Each row of a before or after table is a point. One or more steps were done to the points. Then noise was added and the rows were shuffled. The steps act on how far a point lies along the listed directions, d1 being the first. Write out the steps. A step turns or swaps two directions, mirrors them in a line or flattens them onto one, adds a multiple of one to another, or multiplies one. Angles are multiples of 10 degrees, from the lower direction toward the higher: turns from -170 to 170, lines from 10 to 170 but not 90. Use the fewest steps. Two steps may share a direction if one is a turn and the other turns, adds or multiplies; they go together, in the order done. Otherwise the lowest direction goes first.

Directions:
(1): [-42 -10  31]
(2): [29 10 43]
Before (13 x 3):
[[-48 -15  -7]
 [-10  14  35]
 [-37 -12   1]
 [-15  -2 -14]
 [-25  -5 -31]
 [ -6   9   1]
 [-22 -25   3]
 [-11  -4  45]
 [ 19   6  -3]
 [  7   7  10]
 [  1  -5 -35]
 [ 19  -8 -21]
 [-12  -2 -20]]
After (13 x 3):
[[-28  -8  14]
 [ 14   6 -10]
 [ -3  17  46]
 [-26  -4 -30]
 [ -5   9   2]
 [  7   8  10]
 [ -1  -1  59]
 [-16 -24  14]
 [-38 -11   8]
 [-12  -3 -20]
 [ 13 -12 -31]
 [-15  -1 -13]
 [ -6  -8 -44]]
Steps: add 0.5 times d1 to d2

Directions:
(1): [-54  27 -19  24  30 -10]
(2): [-44 -30  20 -19 -33 -30]
Before (9 x 6):
[[-15  13 -13  12  16   7]
 [-28   9  -7  12  17   0]
 [ 29   2   5  -5  -4   0]
 [ 14   8   2 -10   3  12]
 [-11  21  -8  16  22   2]
 [-17  23   0  14  17   3]
 [-24  25 -14  23  19  -7]
 [ 17  -7   1  -2  -7   7]
 [-46   2   6   2  -3 -24]]
After (9 x 6):
[[ 39   8   0  -1   4   7]
 [-42  12  -5  14   6 -20]
 [ 19  11  -1  -8   7  16]
 [-24  12  -3  10  13  -6]
 [-60  -8  13  -4 -14 -34]
 [-30  13   6   8   8  -6]
 [ 24  -1  -2   1  -2  12]
 [-27   5  -7   7   7  -1]
 [-43  -1   0   6   6 -10]]
Steps: add 0.7 times d1 to d2

Directions:
(1): [-33 -37  -2  12 -12  30  -5 -43  24]
(2): [ 39 -22  60  -2   0  -3   1 -21  -8]
Before (12 x 9):
[[ 10  -1  21  -4   2 -12  -6  -5  -6]
 [-30 -28  -2  10 -21  15   4 -25   8]
 [ -7  -7  -8  -3  -2  14  -6  -1   4]
 [  0  -5  10  -4  -5  -5   7  -9   1]
 [-16 -23  -6   2   0  23  -8 -30  12]
 [  5  11  -6  -8  -2  -3  -1  11   1]
 [-41   5 -34   7  -5  11  -1   6  14]
 [-36 -43   1  16 -14  23  -2 -50  13]
 [-24 -16 -13  10  -2  13  -8  -9  15]
 [-25 -15  -3  13 -11  22  -1 -16  14]
 [ 15   0  21   3  -5   3  11   1   4]
 [ -4  14 -16   8   0  -2  -5  15   6]]
After (12 x 9):
[[-21  20 -34   0 -10 -13   8  27 -10]
 [ -2  16 -18   0   8 -11  -4  29  -4]
 [ 20   6  15   6   2  -6  -4   8  -1]
 [  3   6  -9  -7   2   4  -5  14  -4]
 [ 12  -2  13  -7  -3   1  -2  -2   2]
 [ -9  -7   0   8  -9  14  10  -7  16]
 [-12  20 -38  -7  11   0  -5  17  -4]
 [-34  29 -60   2   2 -13   3  29 -10]
 [ 16  29   4  -7   7 -21   4  37 -16]
 [-12  -1  -5  -3  -5  -2   6  -5   4]
 [-11  25 -23   3  -1  -3   3  28  -3]
 [-16 -11   2   2  -4   1  -8 -17   7]]
Steps: turn d1 and d2 by -110 degrees

Directions:
(1): [ 41  11 -48   8 -28  -5  50 -41 -28  -5  -6  -4]
(2): [-44 -12 -34  -8   6  18  37  54 -34 -15   9 -24]
(3): [-34  17   8 -60 -51 -34  -9 -19  -1 -10  -2 -24]
Before (8 x 12):
[[  0   1 -11  -5  -4   2  10   1  -5  -2   2  -7]
 [ -3   3  -1  -3  -5   4   2  -1  -3  -2  -1  -3]
 [ -3  -2  -5  -5  -7  -3   6  -4  -6  -3  -4   1]
 [ 21   1   7   2  -2  -5  -9 -23  10   3  -2  10]
 [ -1  -1 -10  -1   1   3  13   5  -9   0   3  -8]
 [ 12   5  -4   5   1  -1   1 -10   0  -1  -4   4]
 [ 15  -6 -13  15  14  11  12   6  -6  -1   1   3]
 [ -7   2   5  -6  -5  -7  -3   2   5   1   1   0]]
After (8 x 12):
[[ -9  -3  -7  -7  -7  -2   8   2  -9  -4  -3  -2]
 [-17  -6 -21  -3   5   9  24  26 -20  -5   6 -16]
 [ 51   9  32   8  -5 -17 -36 -60  35  14  -8  27]
 [  8 -10 -18  19  21  18  18  19 -11  -2   3   1]
 [ 21   7   5   7   2  -4  -9 -20   9   3  -5  10]
 [ -8   2  -3  -5  -5   5   5   4  -6  -3  -1  -5]
 [-13  -2 -18  -8  -2   6  17  15 -12  -6   4 -13]
 [ -6   3   6  -8  -7  -9  -3  -1   5   1   1   0]]
Steps: multiply d1 by 0.7; multiply d2 by 3; multiply d3 by 1.3

Directions:
(1): [-30  -5 -18   4  17 -13  15 -35 -10  10  -1  48 -20 -23   7  30  -3 -36]
(2): [-15   3  36   2   1  21   5  17 -13 -27 -25  -6 -21 -60  -5 -22 -23  -6]
(3): [-22  25 -34  -2 -12   4  -7   9   0 -27  35  -8  45 -26  23 -18  13 -26]
(4): [  0 -42 -35 -46  13  12  11   4  18  -6  -6  -2 -18 -17  34 -10  12  30]
Before (12 x 18):
[[ 31   0  -6 -12 -19  14 -15  36   9 -20  -7 -40  10  -4   3 -31  -5  34]
 [-53  -5 -14   3  -3   6   7   1 -10  -5  -4   9   5 -55  16 -23 -14 -27]
 [-15  19 -20  15 -13  -6   4  -5 -21 -22  22  21  19 -36  -7   9   5 -41]
 [  7 -53 -20 -35  25   2  20  -7  13  11  -6  11 -34  -7  18   2   1  18]
 [ 22  23  51  26 -10  19   1  30  -9 -29 -17 -38   4 -13 -18 -27 -40  17]
 [ -3  27  49   8 -15  22 -17  17 -21 -18   3 -19   9 -23 -22 -19 -21  -5]
 [-39  17 -19  -8   9   2   4   1 -15 -15   2  27  -3 -53   8  -3  -4 -32]
 [-30  50  20  19   4   3  -8  10 -30 -34  24   0  21 -46  -1 -17  -3 -45]
 [-13  44  19  30 -14   5   1   7  -6 -33   6 -15  42 -27  -1 -16  -8 -31]
 [ -7 -20  22  -8  19  18  18  -8  -5 -11 -51  14 -55 -53   1   4 -15  -2]
 [ -3  35   8  22 -20 -11 -15  10  -2 -16  31  -8  34 -19  -7   1  -3 -45]
 [ 27 -33   4 -12   5   5  -9  11   6  -4 -24 -38 -22   8  -9   5 -10  37]]
After (12 x 18):
[[-12  26  28  21  -3  21  10  18 -15 -44  -9 -14   4 -58   1 -25 -40 -15]
 [ 23 -29  25   6  18 -12  12 -15   0  32 -16  13 -36  32 -24  20 -12   9]
 [-44 -34 -31 -14  11  -3  15 -17   0  18 -11  26 -18 -31  23  -2  -6 -10]
 [-37   4 -35 -29  23   6   6  -2 -12 -31  25  16   1 -58  40 -13  15 -24]
 [-13   4  22  23  17  -5  15 -33 -15   9 -35  38 -41 -23 -17  33 -14 -36]
 [-24   4 -25 -15   2  13  15   1   9 -39   5  -4  24 -53  37 -19   5 -15]
 [ 22  -5  19  -7 -10  18  -6  30  -1 -21 -30 -26 -21 -31  -7 -27 -22  26]
 [ -7 -16 -54 -20  -2  -4  11  -9  -3 -15  22  22   8 -27  18  11  20 -13]
 [ 18  -4  36  21  -1   1 -12   8 -11  -6 -27 -31 -18   0 -33  11 -26   8]
 [ -8  -2 -32 -23  -8   0  -5  13  15 -24  31  -7  21 -40  31  -9  11 -21]
 [-28 -13 -41 -26  21  -6  11 -15  -2   7  -2  39 -21 -25  17  15   8 -12]
 [-27  17  17 -10  -5  24  -7   7 -19 -28  11   0   6 -57   4 -17 -15 -20]]
Steps: turn d1 and d2 by -40 degrees; turn d3 and d4 by 70 degrees

Directions:
(1): [  0 -21  22  34  25  43 -19 -26 -21  31  -4   9 -36 -10  12 -26  12  22
   8  -9  -5  46   4  17]
(2): [ -5  -3  50 -26  23  11   1  -9  -7 -14   8 -20 -29  -6  -3  30   6  38
   4 -37  11 -41  -9 -37]
(3): [-21   0 -31 -15 -13  13  15  -8   2  15  21  13 -15 -49 -60 -12 -11  22
  34   5  11 -18  27  12]
Before (10 x 24):
[[  8  -4 -24   8 -13  -3  -9  10   3   8  -5  21  19   1   6 -10  -8 -24
   10  12  -6  12   9   7]
 [-15  10 -42   4 -18  -3  10   5   9   0   7  13  14 -30 -39  -3 -16  -9
   12  22  -5  -3  18  19]
 [-15  -2 -27 -13  -5 -24  14   1   7  -4   9   4  18 -19 -19   0  -6  -7
    2  20   9 -29  -1   2]
 [  5  -5  -5  -3   1 -14   4   3   8 -10  -5  -3  11  18   4  -1  11 -15
   -3  21  -6   1  -2   4]
 [ 13   0 -24  32 -18   4 -19  -3  -1  28 -14  17   4  18  18 -35  -9 -46
   -1  20 -13  58  11  43]
 [  7  -6  45  12  24  11 -19   4   0 -12 -12  -4 -17  23  42   2   6   8
   -2 -23   3   8 -19 -16]
 [  0  -6 -58   5 -21   8   2  -3   0  17   0  25  10 -25 -23 -21  -5 -14
   15  27  -2  17  21  33]
 [ -9   7 -47 -29 -24 -38  17  23  11 -16   5  -5  24  -9 -24  21 -16 -20
   13  15   3 -22   4  -5]
 [ -5 -12  21  24  20  40 -17 -18  -3  23  -5   2 -22  -1   7 -12  10  27
    1 -23   1  26   0   4]
 [ 11  -9  16 -15   3  11  -2  -3 -13  -6   3 -20  -4   0   1  23  -2  16
    9 -20  -1 -10  -9  -8]]
After (10 x 24):
[[-14 -12 -31  11   0  -7   4  -8  -1  15   5  15   9 -23 -14 -21  -3  -8
    5  27   3   5   3  21]
 [  4  10  28 -17   6 -17  -4  22  15 -33  -5 -10   5  22  24  22  -3  -2
   -1 -18  10 -31 -19 -30]
 [  9  -2  -6 -24 -12  -2   7   6  -5 -11   7 -16  11  -6 -13  24  -8   6
   11  -9   1 -21  -3  -5]
 [ 19 -10  37  32  15  24 -31 -15 -15  22 -18  -3 -24  33  48 -16   5 -17
  -11 -15 -10  52  -8  15]
 [  5  -7  -4   3   3  -9   1  -1   4  -5  -6  -1   9  17   6  -7  14 -15
   -3  22  -7   9  -2   8]
 [  9 -13   0  19   2  12 -18   0  -6  14  -8  18   4   5  20 -13  -2 -11
    7   0  -8  25   3   4]
 [-13  -6 -19  30   2  25  -6 -11  -6  18   1  16 -10 -27 -20 -19  -6   3
   11  14 -10  32  15  29]
 [ -7  -7 -59  10 -18 -12   2   7  -1  16  -3  13  13 -17 -16 -16 -12 -23
   18  29  -6  34  12  28]
 [ -6  -2  38  -7  20  22  -8  -8   5  -3   0 -15 -18   6   5  18   8  32
   -4 -39   8 -19  -9 -25]
 [  6 -22 -11  26  11  39 -17 -22 -18  29  -7  19 -23 -16   7 -23  10   9
    9   4  -5  42  11  27]]
Steps: turn d1 and d2 by 60 degrees; turn d1 and d3 by -30 degrees
